Each point is reached from the start by the listed moves, each made once or not at all, plus a little noise. Is the number of moves made odd or even? Then give how often each move was made.

Moves:
(1): [ 1.26  1.95 -1.04]
(2): [-0.37  0.91  1.80]
Start: [0.01 1.07 0.81]
Points:
[ 1.03  3.06 -0.19] => odd (1, 0)
[-0.41  2.00  2.49] => odd (0, 1)

Moves:
(1): [-0.88 -0.50 -0.13 -3.79  0.84  0.04  0.56  1.84  0.52]
(2): [ 0.76  1.58  0.35 -0.15  1.04  1.25 -0.66 -0.73 -0.11]
(3): [-0.39  0.63  3.53  1.35  0.39 -0.72  1.63  1.00 -1.06]
(4): [ 1.87 -0.25  1.61 -0.09  1.07 -0.31 -1.29  0.89  1.66]
(5): [-1.45 -0.24 -0.04  1.04  1.38 -0.03 -0.37  0.08  1.84]
(6): [-0.76 -0.53 -0.97  0.61 -0.54  1.87  0.30  1.37 -0.30]
Start: [ 0.29 -0.15  0.39 -1.61  0.08  1.03 -1.13  0.52 -0.95]
Points:
[ 1.17  1.60  5.78  0.51  4.03  1.22 -1.92  1.69  1.41] => even (0, 1, 1, 1, 1, 0)
[-1.57 -1.06 -0.75 -4.61  0.59  2.70 -0.37  3.70 -0.68] => even (1, 0, 0, 0, 0, 1)
[ 0.25 -0.29  0.37 -1.47  0.06  0.92 -1.13  0.59 -0.91] => even (0, 0, 0, 0, 0, 0)

Moves:
(1): [-0.90 -0.89  0.19 -0.59  0.84 -1.07 -1.03 -1.22  1.82  0.86 -0.45]
(2): [ 0.50  0.61  0.94  0.49  1.49 -0.80  1.02 -0.29  0.90 -2.71 -0.12]
(3): [-2.21  0.26  0.19  0.10  0.67  1.00 -0.68  2.14  0.79 -0.66 -0.47]
(4): [ 0.72 -0.17  1.91 -0.71  0.86 -0.87 -2.11 -0.57 -1.93  0.70 -1.31]
(5): [-0.70  0.22 -0.62  1.62  1.11 -0.99 -0.33  0.24 -0.52 -1.58  0.25]
(6): [-1.43  0.61  0.38 -0.67  1.01  2.34 -1.19 -1.95 -0.04 -0.54  0.70]
(7): [ 1.26  0.98 -0.28  0.79  0.14  1.09  0.86 -0.15  2.20  0.17 -1.57]
(8): [ 1.67  0.55 -1.30 -1.49  0.13  0.05 -0.66  0.63 -0.04 -1.15 -2.35]
(9): [ 1.11  0.75 -1.16 -0.46 -1.51  0.44 -2.12  0.12  1.94  0.00  0.70]
Start: [-0.79  0.30  1.34  0.58 -1.11 -0.75  0.77 -2.46  1.26 -0.79  0.89]
Points:
[ 0.41  1.28  1.34 -3.22  0.20  0.37 -6.52 -5.55  2.88 -0.94 -1.80] => odd (1, 0, 0, 1, 0, 1, 0, 1, 1)
[-1.35  0.41 -0.18  1.26 -0.72 -2.37 -2.86 -3.20  4.36 -1.61  1.32] => odd (1, 0, 0, 0, 1, 0, 0, 0, 1)
[-0.64  0.92  2.14 -1.64  0.63 -0.73 -2.70 -0.36  0.15 -1.71 -3.43] => odd (0, 0, 1, 1, 0, 0, 0, 1, 0)
